Rows are points. The points of each table are mixes of a few directions, plus a little noise. How many directions does each table use, and how many do they share? Where both have some left over, give the other angles between the two spaces (their principal angles), to ten degrees, smallest first.

First (6 x 3)
[[ 42 -31  26]
 [ -1   1  -1]
 [ 33 -24  20]
 [-58  42 -36]
 [ -7   5  -4]
 [-10   7  -6]]
Second (5 x 3)
[[-10   7  -6]
 [ 31 -23  19]
 [-59  43 -36]
 [ 17 -13  11]
 [ 21 -15  12]]
Directions: first 1, second 1, shared 1

First (6 x 4)
[[-60 -16   2  -8]
 [ 31   8   0   6]
 [-23  -7  11  24]
 [ 52  15 -15 -29]
 [ -8  -3  12  30]
 [  8   3  -9 -23]]
Second (8 x 4)
[[ 33  20  18 -22]
 [ 24  -5 -12  45]
 [-38   1  31  -7]
 [-12  -6  14  45]
 [ -5  -9 -24  -9]
 [-12  -6  -9  -4]
 [  0 -14 -38   3]
 [ 10  19  20 -50]]
Directions: first 2, second 3, shared 2

First (8 x 8)
[[ 16 -25  -9  24 -13  -4  -8 -25]
 [-42  10  10 -11  10  -2   8  22]
 [-10  12   3 -17   4  -8  -1  -4]
 [ 11  -7  -5   9  12  -9  -9 -19]
 [-40  25  12 -60 -45 -11  10  -1]
 [ 47   9  -5   8   5  21   3  19]
 [ 41  -6  -9  25  26   5  -9  -7]
 [-22 -17   2  23  -1   7   5  16]]
Second (7 x 8)
[[ 45 -35  24  11  30 -36 -23   5]
 [-26 -13 -18  12  13  -6  16 -29]
 [  8  -8  31   0 -16   3 -21  -3]
 [-10  21   4  -9 -10  34   9  -3]
 [ 15   3 -39  -9 -15 -15  -2  24]
 [-36  21 -21   2  -2  -8  21   7]
 [  5  13  20  -7   0  28   1  -1]]
Directions: first 4, second 5, shared 1; angles 30, 30, 90

First (8 x 9)
[[ 21 -15 -25  -1   1   3  12   4  -6]
 [ -5 -20  21 -27 -16   4   2  21 -13]
 [-20 -36  12 -23 -13   2   3  32  12]
 [-13  -5 -11  11   7  -3  -2   2  24]
 [ 11  30   9   7   3   0  -5 -21 -19]
 [ 12  27  -2  14   7  -1  -4 -22 -11]
 [ 24   2 -34  16  11   0   9 -11   0]
 [-29  18  29   4   0  -4 -15  -5  12]]
Second (9 x 9)
[[  4  -9  15 -20 -16  -1   1  11 -30]
 [-13 -12   0  -2   0   1   0  10  18]
 [-29  39  10  32  29   4 -14 -27  60]
 [ -8  13  -5  17   4 -10  -9 -10   0]
 [  6 -16  -8  -7 -17 -12   0  11 -36]
 [ 10  11  12  -7  -2   5   0  -6 -14]
 [ 21 -15 -20  -5  -2   3  11   5 -10]
 [ 18 -11   6 -20  -8   9  10   9 -17]
 [ -9   1  -9  12  12   2   0  -3  29]]
Directions: first 3, second 4, shared 3

First (10 x 12)
[[-10  40   1  14  11 -12   4 -28  16  27 -15   3]
 [-40   9  -9   7  18   8   1 -43  -5   1 -28  -6]
 [-17  -5   6  -6  -6   4  -8  14 -23   1  20  16]
 [ 10  -1 -29  -2  -4  -2 -29 -11 -26 -15  16 -16]
 [ 22  18   1  19   8 -40  -1  18  19 -15  18  22]
 [ 27   1  25  -6 -10   8  23  23  31  26  -9  -1]
 [-18 -27 -14   0 -33 -21   2   1 -33 -38  28  -8]
 [ -9 -14 -20 -19  30  51 -34 -19 -23   1 -22 -16]
 [  6 -17  23  -1 -32 -17  33  29  11  -4  13   6]
 [ 29  -3  15  -7  18  21   7  17  31  15 -21   0]]
Second (11 x 12)
[[  2   4 -16   3 -15  -8  -3 -20  -8  -2   0 -21]
 [  5  21  -7  -7  10  12 -19  -9  -8  25   8   3]
 [  5  -6  -9 -19   7   0  19 -24   7  -4  24   4]
 [  8  11  -1 -25  27  18   1 -13   5  22  28  22]
 [  5  -6  -1 -20  15   5  17 -13  10   0  23  14]
 [-15 -10  14  45 -32 -19 -16  43  -9 -23 -54 -22]
 [  5 -18  -6 -22   6  -4  34 -25  14 -16  27   5]
 [ -8   2  14  23  -8  -2 -17  33  -5  -1 -30  -1]
 [  3  -1   8 -13  19  10   7   3   8   7  14  20]
 [  1 -25 -14 -10 -15 -18  37 -30   9 -31  15 -15]
 [-11  28  17  45 -13   5 -60  55 -23  23 -57  -9]]
Directions: first 6, second 3, shared 2; angles 90

First (9 x 14)
[[ -8   4   3   3 -13  -5  29   0  20  -9 -12   4   2   1]
 [ 34  11 -11 -45 -37   5 -49 -15 -32  10  52  26  10   5]
 [ -5 -10   1  18  34   4 -14   7 -11   7  -9 -17  -7  -4]
 [-12   2   4   8  -7  -5  33   2  23 -10 -18   0   0   0]
 [ -8   1   3   6  -3  -3  22   2  15  -6 -12  -1   0   0]
 [-13  -5   4  19  16  -2  18   6  12  -4 -21 -11  -4  -2]
 [ 16   2  -5 -17  -8   4 -30  -5 -20   8  24   8   3   1]
 [ -2  -6   1  10  20   2 -10   4  -8   4  -4  -9  -4  -2]
 [  0   1   0   0  -1   0   2   0   1  -1   0   1   0   0]]
Second (10 x 14)
[[  8   5  16 -19 -13 -25   2  38 -12   3 -12  11   3 -17]
 [ -3  13   9 -12  -7  -4  -1  30  -8 -23   6  14  -3 -14]
 [-10  -6  11   4   4 -18   6 -22 -11  13  -1  -2  19  -1]
 [ -6   1  -3  18   1  -5  16 -29  14  -1  21  -2   9  11]
 [-12  -4  -5   5   9  11  -5 -21  -7  -1  -6  -4   5   4]
 [ 24 -13  20 -11   1  -5 -20  27  -7  16   6  -2  -7 -10]
 [  1  18 -10   5 -15  -9  24   9  23 -16  15   8  -5   5]
 [-15   4 -23 -20   3  24 -14  10 -20  -2 -60  -2 -10  -2]
 [  5 -17 -11  15  16  24 -14 -32   8  16   4 -17  -6  16]
 [  7   0  -5  14   1   6   6 -10  20  -5  26  -3  -6   9]]
Directions: first 2, second 5, shared 0; angles 30, 70

First (8 x 20)
[[ -6   2   5   4   7 -15   4   6   1  15  -3   1  -3  -8 -11 -13  -1   5
    4  20]
 [ 13  13   0  -5 -11   2  -3  -1   8 -15   6   2  -8   4   7  12  -1  -7
  -15 -12]
 [ 14   6  -6  12 -16  -3   5 -10  14 -11   5  -4  -5   4   0   2  -5  -5
   -8   4]
 [-29 -46 -24  29 -24  16   4 -18  -4   4 -26  -6  21  -1 -19  -7   3  -2
   38  13]
 [ 10  15   1  -8 -16  -2  -6   4  10 -14   3   5 -13   0   1  14   0  -9
  -15  -9]
 [ -8  21  18 -17   8 -26  -7  27   1  18  -5  12 -19 -20 -17  -7   2   2
   -8  19]
 [ 13  -4  10 -15  60  25   6  -8 -29   2  27 -11  25  24  44  -3   0  18
   -2 -35]
 [ -8  -7  -3   1  -8   2  -3   1  -1   0  -8   2   1  -3  -6   2   2  -2
    6   0]]
Second (8 x 20)
[[  7  -9  -9 -10  -4  34  -7 -12  -8 -27   6  -2  11  19  25  25   4  -6
   -4 -45]
 [  4  10  14 -16  33  -1   0   9 -13   9  12   1   3   3  14  -4   1  10
   -6  -9]
 [-25 -20  -5 -14 -13  19 -16   8 -12  -4 -20  10   4  -5  -7  17  10  -7
   13 -20]
 [ 24  18   9   2  29  -8  12  -5   1   3  25  -9   1  10  19 -12  -7  10
  -15   3]
 [ 10  25   9  -9  -8 -16  -4  12  12  -3   4   7 -19  -8  -5   5  -1  -6
  -18   5]
 [ -9 -23 -22  37 -35  -4  10 -20  16   0 -16  -8   6  -3 -23 -11  -5  -5
   20  30]
 [  0   1  -5  22 -19 -21   8  -4  17   8  -6  -3  -8 -10 -21 -14  -6  -2
    4  34]
 [-12  -1   9 -12  18  -4  -4  13 -12  15  -4   5   1  -7  -3  -6   4   6
    6   3]]
Directions: first 4, second 4, shared 4

First (11 x 32)
[[-28 -18  42 -30   1   6 -10  20  -9  -1  13  -3 -37   0 -33 -18 -10   5
    5  -4 -28  13 -18  10  24 -10 -14 -33 -11  -1  14  -6]
 [ 41  26 -60  44  -1  -9  15 -29  14   2 -19   4  53   0  48  26  13  -7
   -8   6  40 -18  25 -13 -34  15  20  48  15   1 -20   9]
 [ 27  17 -39  28  -1  -6   9 -19   9   1 -12   2  34   0  31  17   9  -4
   -5   4  26 -12  16  -9 -22   9  13  31  10   1 -13   6]
 [  5   3  -7   5   0  -1   2  -4   2   0  -2   0   6   0   6   4   2  -1
   -1   1   5  -2   3  -1  -4   2   2   6   2   0  -2   1]
 [-28 -18  42 -30   1   6 -11  20 -10  -1  13  -2 -37   0 -33 -18  -9   5
    5  -4 -28  12 -18   9  24 -10 -14 -33 -11  -1  14  -6]
 [ 16  10 -24  17   0  -4   6 -11   5   0  -7   1  21   0  19  10   5  -3
   -3   2  16  -8  10  -5 -14   6   8  19   6   0  -8   3]
 [ -2  -1   2  -2   0   0  -1   1  -1   0   1  -1  -2   0  -2  -1  -1   0
    0   0  -2   1  -1   1   2  -1  -1  -2  -1   0   1   0]
 [-29 -19  43 -32   1   7 -11  21 -10  -1  14  -3 -38   0 -35 -19 -10   5
    6  -4 -29  13 -18  10  25 -10 -14 -35 -11  -1  15  -6]
 [-14  -9  21 -15   1   3  -5  10  -4  -1   7  -1 -18   0 -17  -9  -4   2
    2  -2 -14   7  -9   5  12  -5  -7 -17  -5   0   7  -3]
 [ 27  17 -40  29  -1  -6  10 -19   9   1 -12   2  35   0  32  17   9  -4
   -5   4  27 -12  17  -9 -23  10  13  32  10   1 -13   6]
 [-13  -8  19 -14   0   3  -5   9  -4  -1   6  -1 -17   0 -15  -9  -4   2
    2  -2 -13   6  -8   4  11  -5  -7 -15  -5   0   7  -3]]
Second (8 x 32)
[[-22  19  10 -28  -1   1  15   6   6  33   0   4   5  -6  -3   1   4  -4
    1   4 -15  -8 -10   8  -1  21 -14 -14  -8 -22  -9  29]
 [  2 -29 -10  36  -4  21 -29 -21 -29 -36  -1  -1 -27   3 -27 -18 -15  39
  -17  37  -4 -14  11  13  -4  -8  15  20  17  11  15 -45]
 [  2   6 -15  -8   7 -37 -12  10  12  -7   9  -1  19   7  16   3 -11  -7
   13 -26   8  -1   2  -4  -2 -22  -9  -9  35   8   7  24]
 [  3   0   4  11   2  -2   2  -8   0   1  -4  -9   6  -4  15  -3  -1 -13
  -11   9   5   1   9 -11  15  -2  -2   0 -11 -12  -8 -21]
 [-13  21  11 -14  11   1  25   1   8  11 -12  -3 -18  -4  -5   6   7 -16
   -8 -23  -7   3 -19  -8   3  10  17 -13 -30  -6  -1  10]
 [ 27   4   7   0   3 -19 -13  29   7  -9  20 -22  24  11  42  18  13   1
   27 -23  25  18   2 -27 -10 -24  -2  16   8  21   6  25]
 [-15  19  16 -19   3   6  20   4   5  24  -5  -4  -5  -6   0   4   9  -8
   -4  -3  -9  -1 -13  -3   2  18   0  -9 -25 -16  -7  16]
 [ 16 -39 -23  20 -19  29  -8 -21 -10 -18  -8  37  -4  -2 -38 -10  -8   8
   -1  25  -3   2  17  33  -2   6  -6   9  15  17  -4 -38]]
Directions: first 1, second 6, shared 0; angles 60
